Each row is a point. Two turns around zero, p and q, are shown by what they do to some points. Where does a point land after both, in the order given? Backwards means that the second turn is done in reverse. Each puzzle has new turns, and all numbers are rounded.

Turn p:
[1.0 2.6] => [-2.1  1.8]
[-1.5  2.5] => [-2.9 -0.6]
[ 0.5 -5.1] => [ 5.0 -1.2]
Turn q:
[ 4.3 -0.2] => [2.4 3.6]
[-0.9 -0.7] => [ 0.1 -1.1]
[1.7 3.2] => [-1.8  3.1]
[0.2 0.8] => [-0.6  0.6]
[-5.3 -3.2] => [ 0.0 -6.2]
Where do these land?
p, then q: [-2.6 -2.8] => [ 3.8 -0.3]
p, then q backwards: [1.1 5.2] => [0.0 5.3]
p, then q: [ 0.1 -3.3] => [2.5 2.1]
q, then p: [1.4 0.9] => [-1.6  0.5]

Turn p:
[ 5.5  1.5 -2.3] => [1.3 5.9 0.9]
[-2.3 -2.1 -1.4] => [ 0.1 -1.7 -3.0]
[-3.7  2.4 -1.1] => [-4.2 -1.3 -1.1]
[-2.8  2.0  3.4] => [-2.3 -3.3  2.6]
[-0.9 -3.9  0.3] => [ 2.7 -2.2 -2.0]
[4.2 0.0 1.0] => [2.5 2.6 2.3]
Turn q:
[ 0.0  1.4 -1.5] => [ 1.1  0.5 -1.6]
[ 1.4  3.8 -0.1] => [ 1.5  3.6 -1.2]
[ 1.6 -6.0  0.7] => [ 0.1 -4.3  4.5]
[-4.6 -2.5 -1.3] => [-2.8 -4.0 -2.3]
[1.6 3.3 2.3] => [0.0 4.3 0.6]
Where do these land?
p, then q: [ 4.8 -1.8 -1.0] => [3.1 4.2 0.6]
p, then q: [-0.6 -3.1 -3.8] => [ 4.2 -1.2 -2.4]
p, then q: [-2.4 -0.2  0.6] => [-0.6 -2.4  0.2]
p, then q: [-2.5  2.5  2.2] => [-3.7 -1.8  0.6]
q, then p backwards: [1.4 6.0 1.2] => [ 4.4  0.7 -4.4]
p, then q: [-0.8 -3.5  0.8] => [ 2.6 -1.8  1.9]

Turn p:
[-2.1 -0.9  1.8  0.6  0.2  7.2] => [ 0.1 -1.5  0.0 -1.4 -1.8  7.3]
[ 2.6 -4.4 -3.2 -2.5 -2.9 -6.0] => [ 4.1  0.2 -3.3  0.7 -1.7 -7.5]
[-3.7  2.2 -1.5 -4.4  0.5 -1.1] => [-4.1  1.4 -3.4 -3.0  0.1 -1.2]
[ 0.5  1.4  0.6  3.2 -2.5 -1.0] => [-0.9 -1.9  3.0  1.9 -1.1 -1.2]
[ 0.2 -0.4  0.8  4.3  5.6 -0.3] => [ 0.8 -0.7  1.1  2.7  6.0  2.2]
[ 1.3  0.9  2.9  0.7  0.8 -2.0] => [ 0.6  0.2  3.0 -1.0  2.0 -1.3]
[ 1.2  1.2 -1.4 -2.1 -1.6  3.2] => [-0.5  2.5 -0.5 -0.2 -3.5  1.7]
Turn q:
[-1.4  3.1  1.9  2.6  4.1 -1.7] => [ 2.1 -0.3  0.1  4.8  3.4 -1.7]
[ 4.4  0.0 -4.1 -3.8 -1.5  0.9] => [ 0.3  3.2 -1.1 -6.3  0.5  1.4]
[ 2.3 -3.1 -0.7  1.7  0.5 -2.5] => [ 3.8 -0.1  0.5 -1.1 -2.6 -1.4]
[ 2.3 -1.6  2.0  1.5 -0.2  2.5] => [ 1.6 -1.4  1.5  0.0 -1.0  3.5]
[-3.0 -4.1 -0.3 -6.0 -3.1  1.6] => [-5.9 -2.9  1.2 -5.0 -2.0 -1.1]
[-2.7  2.0  3.6  3.3 -0.9 -1.3] => [-1.0  0.1  1.3  5.8 -0.8 -0.3]
[ 2.8  0.7  2.9 -1.5 -0.4 -1.0] => [ 0.7  1.7  4.0 -0.5  0.7  0.8]
[-4.8  3.0 -5.4  2.2  1.6  1.5] => [-1.6 -0.4 -7.6  2.3  2.0 -1.3]
Where do these land?
q, then p: [ 1.3  1.6 -0.8  1.0  4.1 -3.0] => [ 1.4  3.0  1.8  2.2  3.0 -2.0]
q, then p: [-0.7  2.1  0.2 -1.9 -2.7  5.7] => [-2.6 -1.2 -3.2 -1.2 -0.6  5.3]
q, then p: [-0.7 -1.3 -3.4  2.2  0.0 -3.9] => [-0.3  1.0  0.3  2.5 -1.6 -4.9]
p, then q backwards: [-3.3  0.2  5.1  0.6 -2.1  6.9] => [ 3.1 -4.6  2.4 -1.3 -2.9  6.5]
p, then q: [-0.1  0.2  4.1 -1.9 -0.5 -1.0] => [-1.4  0.0  3.4 -2.0  1.7 -1.1]
q, then p: [ 2.4 -3.8 -5.1 -0.7  2.2 -1.1] => [ 2.3  4.8 -2.4 -0.6 -2.2 -3.8]
p, then q: [-3.1  1.8  2.6 -1.5 -1.1 -0.3] => [-3.3 -1.9  1.3 -1.5  0.4 -2.0]
p, then q backwards: [ 4.3 -0.8 -2.7  2.0  0.1 -3.3] => [-0.9  2.0  1.2  2.9  2.1 -4.7]
